Rows are points. Each table stands for the endless flat space through its points: a line for two points, a plane for three, and so on. The two share one point or none. Which?

First (2 x 3):
[[-10.6  10.3 -14.0]
 [ -3.4  10.7 -18.0]]
Second (2 x 3):
[[-10.9  11.8 -17.9]
 [-13.0  13.2 -20.8]]
They share: [ -8.8  10.4 -15.0]

First:
[[ 8.8 -8.5 14.0 10.2]
 [ 0.8 -3.7 10.4 -3.8]]
Second (3 x 4):
[[  6.7 -13.9   3.5 -16.4]
 [ 16.4 -10.9   5.1   0.3]
 [ 19.9 -13.9   2.3  -2.8]]
They share: [ 2.8 -4.9 11.3 -0.3]

First (3 x 4):
[[  3.9  -1.1  16.1  -5.5]
 [  1.5  10.2   6.1 -19.1]
 [  1.3   8.9   9.5 -16.7]]
Second (2 x 4):
[[ 8.7  6.9 15.5 -3.3]
 [ 6.5  4.2 12.4 -6.8]]
They share: [  4.3   1.5   9.3 -10.3]

First (5 x 6):
[[  6.6   7.6   0.3  -0.2 -18.4   7.9]
 [-16.7  -0.9   2.2  13.4  -6.6   2.3]
 [  3.0 -29.0 -15.0  -9.2 -15.4  -0.8]
 [ -3.2 -21.3  -0.5   3.3 -15.5  -1.4]
 [ -8.0  -8.8   6.9  16.4 -16.6  -8.7]]
Second:
[[ -2.6 -19.6  -9.0  -6.8  -4.4   1.6]
 [ -2.3 -16.8  -8.0  -3.8  -7.7   2.9]]
They share: no point

First:
[[  6.1  -2.8  15.0  -0.6   8.6   1.8  12.2  -2.6]
 [ -7.1 -11.6   3.8   7.8  -7.0  13.8  -1.4  -1.4]]
Second (2 x 8):
[[ -4.6 -12.0   8.0   3.3   6.3  -3.0   6.8  -5.3]
 [ 10.2   2.0  16.4  -0.3   3.1  12.6  10.8   0.7]]
They share: [ 2.8 -5.0 12.2  1.5  4.7  4.8  8.8 -2.3]

First (4 x 9):
[[  9.7  17.4   8.4  -1.1  18.0  10.0   0.3  -7.1  -5.8]
 [ 12.6   6.8  11.5  19.8  -3.8   3.9 -11.0  -5.2  -3.8]
 [  0.4  -7.0 -16.8   1.2  11.6   8.6 -19.7  -3.1 -19.7]
 [  5.7  -5.3  -0.6   6.5  11.1  20.9 -14.0  -6.2 -23.3]]
Second, 6 rows:
[[  9.2   3.5   0.2   6.3  -4.6   1.3 -24.5  -5.1  -0.2]
 [ 15.9 -21.2  -8.3   3.5  15.3  -6.5  -5.8 -26.8  -3.9]
 [  3.9  16.7  17.5  22.3  -1.9  -3.0 -33.8   9.8   2.4]
 [  3.9   1.3  -1.9   3.1 -11.6   5.1 -26.7  -5.5  -1.0]
 [ 10.0  15.0   9.4  10.5  -5.6  -1.2 -29.9   4.6   2.1]
 [  9.9   8.5  -7.9  27.6  16.9  32.5  -5.4   0.9 -28.6]]
They share: [  7.8   0.9   1.8  10.6   5.3  10.5 -13.0  -5.2 -13.2]

First (7 x 9):
[[-21.5  -4.6  -0.2  29.2  14.6  -0.1 -28.5   7.2  23.6]
 [ -2.5  -2.3   1.6   7.3  23.0  -6.1   4.2  14.0  -5.9]
 [ -3.9   2.3   7.7   0.6  29.3  -3.6  14.0  17.1 -13.6]
 [  4.1  -4.5 -15.2  18.7   1.2 -15.9 -19.2  -0.4   2.5]
 [  9.0 -13.3   1.9 -13.8  12.1 -22.7   2.2  -4.4  -7.2]
 [ -0.8 -22.6 -14.2  12.5   6.6 -22.2 -21.4  -5.4  15.3]
 [ 17.3 -21.4   7.4 -19.0  13.3 -13.7  -3.3  12.1  -2.5]]
Second (3 x 9):
[[ -5.0  -9.2   6.3   3.1   0.6 -14.0  -6.6  -3.6   0.1]
 [ 12.0   5.8  -8.2  10.1  18.6 -10.5 -10.6  10.9   8.6]
 [ -9.6 -17.8   8.6  -4.5   0.4 -16.7  -0.6 -11.3  -7.4]]
They share: no point

First:
[[  1.3 -19.5  15.3   2.4   0.0  -7.0 -12.3   8.0  -5.5   1.2  -9.5]
 [ 10.3  -2.8  -0.2  10.3  -0.4 -10.3  -9.5  -3.0 -10.2   4.6 -14.1]
 [ 16.6  -9.1  -4.5  -9.0   0.3  -8.9 -14.9   5.3 -23.9  21.0  -2.9]
 [  9.9 -15.9   7.0  10.8  -5.5  -8.2  -5.1  -0.7  -9.0  -4.0 -12.3]
 [  9.0 -27.8  12.9   3.2  -8.4  -7.6  -6.1   6.1 -12.4  -2.0  -8.0]]
Second (2 x 11):
[[  5.9  -9.1   2.2   0.5   6.0  -2.5 -13.7   5.0 -12.3   4.5  -3.7]
 [ 12.7 -10.1   4.6   0.1  -0.8  -9.7 -10.9   1.4 -10.5  10.3 -10.1]]
They share: [  9.3  -9.6   3.4   0.3   2.6  -6.1 -12.3   3.2 -11.4   7.4  -6.9]

First:
[[-11.4  -0.5   3.2   4.6   7.2 -31.8  -7.5  -2.7 -14.2  -1.3  -5.1   0.8]
 [  5.3  -8.5  -6.3  25.1  18.4  -7.8   5.7  -5.3  -5.8 -18.9  -5.6  24.0]
 [  4.0   3.9  -7.7   1.3  -5.4   6.8   4.4  -7.2 -11.4 -25.4  -8.7  18.8]
 [ -8.3   1.2  15.8   8.3  33.3 -16.3   5.7   7.6  -9.1  -2.7  -3.7   2.6]
 [-10.2   2.2   8.2  15.2  33.0 -10.2   8.1   6.5 -12.1 -12.7  -6.9  11.5]
 [  6.8  -7.4   5.4   2.9   2.3 -13.7   0.8  -8.7 -10.5  -5.4  -2.0   4.2]]
Second, 6 rows:
[[ -0.5  15.7  -6.9  24.4  19.8 -17.6   1.1  -1.5 -18.4   5.6  -5.9   1.2]
 [-15.0  14.1   5.7   7.9   2.8  -5.1  -1.3  17.2  -1.9 -14.7   1.9  29.0]
 [-15.8   2.9  -7.7  -6.0  11.9  -9.2  -5.6  -7.6  -2.6 -27.4  -9.1  23.7]
 [ -9.5  24.7  -0.9  19.1  12.8 -12.5  -2.8   8.2  -6.7  -2.7   5.7  17.1]
 [ -6.3   3.5   1.7  22.0   7.2 -17.9  -5.2   2.7 -15.3  -3.7  -2.0   1.3]
 [-15.5   5.3  13.3   5.4  -6.7  10.4 -21.3   6.4   3.1 -22.9  11.3  32.9]]
They share: no point

First, 2 rows:
[[ -7.8  10.0  13.4   9.7   1.7 -17.7  -3.0   8.8  -4.9 -11.8  15.2  -6.3
  -18.5  -1.3]
 [-10.2  10.4   9.8  10.0  -1.3 -14.6   0.2   7.2  -6.5 -11.8  12.8  -4.6
  -15.6  -5.1]]
Second, 6 rows:
[[ -9.4  12.8   5.3   7.8 -24.2 -37.3   9.5  17.4 -17.3  -4.7   3.6   2.5
  -26.9 -19.5]
 [-11.1  23.8  12.0  23.2  10.6   3.6  15.0   2.4  -9.9 -27.6   5.3 -12.4
    3.1 -11.9]
 [-28.9   3.2  -0.2  16.4 -34.4 -31.8  10.2   6.0 -17.9   8.8  -1.3  -7.2
  -26.7  -8.1]
 [-11.9   9.7  18.1  17.3  -5.6  -2.3   4.0   7.3 -21.1  -8.4  19.9   3.8
   -3.5 -10.4]
 [-24.9   7.2   0.5   6.2  -6.2  -6.3  -2.0  -2.7 -12.2   2.1  18.8   8.6
  -14.7 -14.0]
 [-18.4  29.6  -3.5   3.2  14.0 -12.1   9.3  -3.6  -2.9 -19.3  12.2   8.7
  -19.7 -26.7]]
They share: no point
